Each row of a before or after table is a point. One or more steps were done to the points. Then noise was added and the rows were shuffled. The steps act on columns, c1 being the first. Name the steps. A step turns or swaps two columns, mirrors them in a line or flattens them onto one, adds a multiple of one to another, or multiplies or shifts one. Angles are multiples of 10 degrees, from the lower column toward the higher: turns from -170 to 170, lines from 10 to 170 but not 90. Use the fewest steps. Two steps may share a column if one is a turn and the other turns, adds or multiplies; they go together, in the order done. Otherwise the lowest column goes first.
In the rows, zero is written as 128.

Before:
[[119 113]
 [148 112]
 [143 115]
 [101 136]
 [104  99]
 [ 95 165]
 [135 183]
 [ 97 143]
 [ 99 177]
 [109 140]
 [108 180]
 [104 126]
 [111 148]
 [ 93 149]]
After:
[[133 166]
 [102 130]
 [145 142]
 [173 112]
 [154 118]
 [128 145]
 [148  78]
 [157 134]
 [109 131]
 [178 102]
 [169 129]
 [171  94]
 [153 126]
 [164 131]]
Steps: turn c1 and c2 by -150 degrees

Before (8 x 8):
[[116  91 153 159 107 177 108 138]
 [115 132 154 177  97 104 176 112]
 [ 78 114  73 124 104 150 138  97]
 [155 110 159 109 175 122 115 134]
 [127 100 128 131  72 177 154 131]
 [103 113  80 150 167 143 120 142]
 [115 148 156 115  75 147 141 129]
 [144 143 132 148 120 117 102 122]]
After, 8 rows:
[[103 113  79 100 167 114 111 131]
 [128 100 131  86  71 136 139  96]
 [115 149 156 120  78 136 155 109]
 [118 132 153 112  97 122 173 183]
 [116  90 154  70 108 121  90 119]
 [ 78 117  73 116 101 164 129 123]
 [157 108 160 144 175 126 104 117]
 [144 141 134 120 119 125 108 151]]
Steps: add 0.5 times c2 to c7; turn c4 and c6 by 130 degrees; turn c6 and c8 by 110 degrees

Before (9 x 12):
[[136 110  95 119 127 139 101  73 142 182 131 149]
 [117 151 107 110 148 141 152 125 114 137 118 131]
 [116 137  94 107  86  57 132 123 141 116  91 146]
 [150 107  92 104 120  86 166 114  80 105 132  84]
 [126 132  90 108 145 132 107 133 136  94 128 122]
 [150 117 114 104 145 138 145 139 141 131  93 141]
 [133 106  93 123 122 146 106 140 103  95 128 154]
 [137 147 103 104 125 108 141  90 131  99 120 146]
 [124 112 211 204 146 105 133 144 151  92 122 130]]
After:
[[109 106  92 149 106 145 106 122 103  43 138 114]
 [120 152 106 161 119 141 152 139 116  87 131 144]
 [ 84 107  92 159 172  86 167 131  80  55 113 135]
 [ 91 117 113 146 110 137 145 153 141  81 155 140]
 [117 136  94 173 125  55 132 162 141  66 142  82]
 [107 131  91 169 128 131 108 126 136  43 132 146]
 [198 112 211  13 119 105 132 125 151  42 146 145]
 [105 110  95 152 109 139 102 152 142 131  79 120]
 [100 147 103 159 113 108 141 152 131  49  98 119]]
Steps: add 0.7 times c3 to c4; turn c1 and c4 by -150 degrees; turn c5 and c12 by 110 degrees; turn c8 and c11 by 120 degrees; shift c10 by -50

Before:
[[121 134 103 156 104  93 101 185 147 195 149 159  87 152 146 107 155 158
  143 143 113 112 112 116]
 [109 163 128 147 148 125 126 133  61 143 125 124 123 179 142 116 167 134
  156 144 166  92 118 128]
 [140 135  87 136 125  98 102 153 163 163 172 144 106 121 155  98  82 150
  131 142 134 126 137 171]
 [ 70 112 130 109  90 130 114 159 140 173 145 143 117 111 140 144 185 111
   90 115 168 142 148 127]
 [109  82 117 127 162  59  64 121 146 166  99 115 142 142 164 116  99 136
  115 137 162 112 130  93]
 [141 156 118  98  90  74 105 111 135 175 133 117 145 131 148 161 118 148
  189 141 131 150 127 127]
 [122 111 139  86 145 148 137 129  99 108 111 125 113  87 137 119 166 146
  134 158 161 155 108 143]
 [145 133 133 156 110 125 130 157 129 140 136 136  85 150 127 148 134 144
  127 147 150 113 135 127]
 [102 169  93 147 127 140  71 150 114 162 188 148 137  66 125 105 116 145
  131 122 151 144 112  99]
 [110  92 151 133  94  91 168  83 113 154 153 112  95 134 153 116 150 150
  121 136 161  96 113 137]
 [ 79  92 142 114  60 109 130 160 130 164 135 113 174 137 175 156 119 112
  145 123 128 166 115  85]
 [ 70  81 151 158  59 148 158 121 137 150 126 114 137 189  96 110 147 107
  125  62 151 104  87 162]]
After, 12 rows:
[[128 162 127 124 150 127 127 142  60 142 113 122 122 177 144 118 172 132
  158 145 169  92 121 109]
 [131 156 122 139  91  75 107 113 137 174 154 123 144 134 144 162 116 146
  185 141 133 145 125 138]
 [124 108 128 122  88 127 113 160 142 173 153 145 118 105 141 143 185 111
   91 110 168 143 150  73]
 [ 93  83 112 150 160  59  66 121 145 168 115 114 137 143 165 115  99 133
  109 139 163 110 128 108]
 [125 134 134 108 110 125 128 159 134 139 109 134  89 150 132 149 137 147
  128 145 148 115 135 144]
 [140  91 150 102  94  92 167  85 113 154 134 115  94 140 146 118 151 151
  123 136 158  93 115 109]
 [ 90  92 145 132  59 106 132 158 128 164 145 110 174 137 178 156 120 117
  150 125 128 163 116  79]
 [141 109 137 166 145 159 138 134  95 110 158 128 113  88 136 117 165 147
  133 155 162 155 107 120]
 [115 135 107  99 105  95  99 187 145 195 118 159  85 150 148 103 155 156
  145 143 115 110 110 118]
 [172 133  91  86 121  98  97 153 161 156 147 144 103 117 154  99  83 152
  136 142 134 124 136 141]
 [104 168  93  67 127 140  67 147 110 162 140 148 136  65 128 106 117 147
  134 120 155 141 111 100]
 [170  83 149 115  58 145 159 125 134 152 100 112 136 193  95 113 142 104
  124  66 149 105  85  70]]
Steps: swap c1 and c24; mirror c4 and c11 in the line at 120 degrees

Before (13 x 64):
[[106  75 160  79 136 122  89 133 132 107 185 135  65 128 179 133 142 158
  142 143  91 140 144 167 107 142  86 132 106 145 147 145 102  85 163 124
  120 112 121 108 118 133 118 135 111 145 104 174  80 118 108  66 149 127
  147 107 136 117 128 112 125 119  97 147]
 [141  92 156  68 110 124  97 127 117 175 158 124 126 163 125 164 168 126
  141 102 120 133 127 111 105 116 112 110 109 132 153 152 134  76 104 134
  174 166 132 138 112 140 103 113 178 121 118 136  79 118  95 159 141 136
   96 113 148  97 133 142 150  74 126 164]
 [ 99 102 130 129 171 153 154 142 144 173 131 147 132 120 124 155  74 131
  165 119 151 157 146 171 163 172 119 118 122 162  92 109 130  75 132 108
  172 112 155 133 120 158 143 107  96 119 171 160 135 101 107 119 172 168
  123 166 125  96 100  83 152  87  86 140]
 [101 126 131  98  99 161  88 172 145 175 122 140 162 140 153 140 132 129
  163 141 101  40  76 157 108 130 164 118 109 111 141 125 122 110 111 120
  126  90 130 111 159 108  97 134 125 137  96 156  67 150 147 129 108 111
  107 116 112 130  98  94 150 159 114 136]
 [137 115 103  88 137 159 140 133  95 128 132 148 139 155 119 129 128  91
   96  64 131 105 131 119 113 122 177 147 108  82  81 136 118 134 143 120
  121 170 118 128  96 104  89 149 128  99 125 125 159 121 152 115 150 104
  135 158 140 163 136 151 108 146 126 145]
 [117 106 140 120 144 157 100 143 184 118 130 142 138 122 136 113 127 138
  131 127 108 185 173 119  92 161 132 100 145 119 145 129 164  63  91  67
  113 104 152 139 126 127 107 136 118 176 142 133 111 130 203 131 145 137
  158 192 118 114 147 128  85 140 108 108]
 [148 119  59 125 139 144 128  98 126 153 130  76 120 127 162 115 100 110
  122 154 107 116 128 160 124 173 128 134 141  80  83 167 162 111 104  83
  127 156 154 125  87 133 106 127 111 107 128 171 121  76 138 134 157 148
  167  80 120 126 172 128  71 122  90 190]
 [130  98 129 100 136 131 138  91  77 133 130 125 124 121  64 157 155 126
  172 150 128  72 115 147  96 168 125 124 161 122 178  85 132 145 132 137
  139 129 140 115 155 153 117 142 158 158 104 161 105 109 118 190 147 138
  143 145 122  98 112  98  82 113 119 141]
 [145 107 164 142 139 117 134 106 166 172 213 149 147 133 122 128 123 148
  192 119 132 130 131 160 123 149 145 125 144 157  93 121 165  61 141  94
  115  93 117 136 134 144 112  82 137 147 138 163 137 129 125  92 129 104
  123 162 163 127 102 140 120 149 115 130]
 [111  80 135 149 141 127 123 131 122 155  86 131 118 141 176 130 106 148
  111 141 126 121 126 154 169 115 148 166 151 132 109 174  97  79 127 113
  120 144 149  90 126 104 126 115  99  93 142 143 153 156 167  89 145 159
  151 132 114 158 104 112 148 175 144 132]
 [121  80 169 100 139 165 118 123 111 159 143 133 134 151 154 143 124 198
  127 111 108 139 143  99 145 128 108 113 127  99 129 136 155 101 104 100
   94 136 159 109 185 158 112 113 162 118 106  89 107 116 136 117 159 177
  116 159 125 113 152 125 146 124 102 105]
 [119  52 183 106  97 142 132 169 175 167 159  70 155  91 159 110 122 124
  137 148 132 100 136 104  83 154 137 121 100 148 143  98 159 114 178 183
  138 171 142 131 140 151 118 112  92 148 150 138  57 100 135 119 126  98
  145 143 126 129 113 120 135 182 168 101]
 [154  65 124 118 112 127 112 140 107 133 178 127 122  92  86 139  87 151
   92 100 142 119 119 134 102 138 139 165 166 186 116 138 141  85 143  87
  131  90 149 173 164 119  77 120 172 117 133 127 118 133 111 117 123 174
  117 135 164 112 132 117 133 140  50 133]]
After:
[[137 114 103  89 119 159 141 133  94 129 133 149 139 156 135 129 126  89
   96  64 138 106 130 118 113 122 178 149  69  83  81 106 118 135 143 120
  120 170 119 128  95 105  91 122 127  99 124 126 160 131 153 116 149 104
  136 157 140 162 133 151 109 146 127 144]
 [119  53 183 106 159 141 132 167 176 167 159  70 153  92  98 111 123 122
  137 149 114 101 137 105  82 154 135 123  47 148 144 159 159 114 178 183
  138 171 142 131 139 152 117 115  92 148 149 140  56 110 133 119 126  98
  146 141 126 127 132 121 136 181 169  99]
 [144 107 165 143 122 117 133 106 167 169 213 149 146 133 137 130 123 148
  192 120 103 131 133 159 122 150 144 125 176 157  93 168 167  61 141  93
  115  93 117 138 134 143 111 149 138 147 137 163 138 140 124  92 132 104
  123 162 162 126 131 140 120 148 116 129]
 [121  81 167 101 154 166 118 125 111 159 145 133 133 153 139 142 123 199
  129 112 153 139 144 100 146 127 109 112 127  99 128 134 156 100 103 102
   96 136 159 110 184 157 111 147 162 116 104  89 106 125 135 117 161 179
  117 160 126 112 107 125 147 121 103 104]
 [101 127 131  99 152 160  88 172 144 175 122 141 164 139  99 143 132 129
  162 141  97  40  77 157 109 129 165 118  71 112 140 126 122 110 112 121
  125  91 132 110 159 105  98 123 124 139  96 155  67 160 148 130 107 112
  105 117 111 132 103  93 150 159 116 135]
 [111  81 136 148 176 127 122 130 123 156  87 131 119 140 141 131 105 147
  110 142 103 120 126 153 170 115 149 165 195 131 109 107  96  79 126 113
  122 143 149  91 126 104 128 172 101  93 139 144 153 165 166  90 144 158
  150 130 115 157 125 112 146 175 144 132]
 [105  75 160  80 180 123  89 134 133 106 186 133  65 128 137 133 142 158
  139 143 128 140 145 167 107 142  85 130  65 145 147 113 101  83 163 124
  121 112 121 108 117 133 120 137 109 146 105 175  79 128 109  66 146 128
  147 107 135 118  91 112 125 119  96 146]
 [118 105 141 120 134 156 102 146 185 118 130 142 138 121 143 112 128 137
  130 127 146 185 173 118  92 160 132  99 177 117 143 121 165  61  92  69
  113 104 152 140 126 128 108 124 118 177 140 132 112 140 203 130 144 136
  158 191 116 112 106 127  85 140 108 109]
 [130  97 131 101  65 131 139  91  77 132 130 127 124 123 136 157 155 126
  172 148 114  72 118 146  96 170 126 125 229 122 177 144 132 145 131 137
  139 129 141 115 155 153 114  84 157 157 105 163 104 119 120 190 146 139
  143 143 122  97 127  99  83 112 118 139]
 [149 120  60 125 161 143 127  98 125 152 129  75 120 127 141 116  99 109
  120 153 172 117 129 160 122 174 130 133 169  82  84 105 160 111 104  84
  128 155 154 126  85 134 105 159 111 107 128 173 122  87 137 134 155 147
  169  79 118 126 107 130  72 121  90 191]
 [ 99 103 130 128 124 154 152 142 143 175 133 147 134 121 173 156  77 132
  164 119  98 156 142 168 161 171 118 115 111 162  92 157 131  77 132 106
  172 111 155 133 118 158 143 126  96 119 170 160 134 111 108 119 171 168
  124 165 127  95 151  83 153  88  86 141]
 [154  63 125 118  87 127 112 140 106 134 177 127 121  92 109 138  87 149
   91 100 132 118 118 133 101 137 136 166 244 186 115 127 143  84 143  88
  129  91 147 174 164 118  77 141 171 117 132 126 119 143 110 117 122 173
  117 136 164 112 142 118 133 141  47 134]
 [142  90 155  69 125 123  97 127 115 176 159 122 126 163 110 165 168 126
  140 100 131 133 128 110 105 115 113 110  69 130 154 125 133  77 105 131
  173 168 132 137 113 140 103 156 178 122 120 136  78 128  95 159 141 137
   95 112 148  96 120 145 149  73 126 165]]
Steps: swap c5 and c15; swap c21 and c59; multiply c29 by 3; turn c32 and c44 by 130 degrees; shift c50 by 10
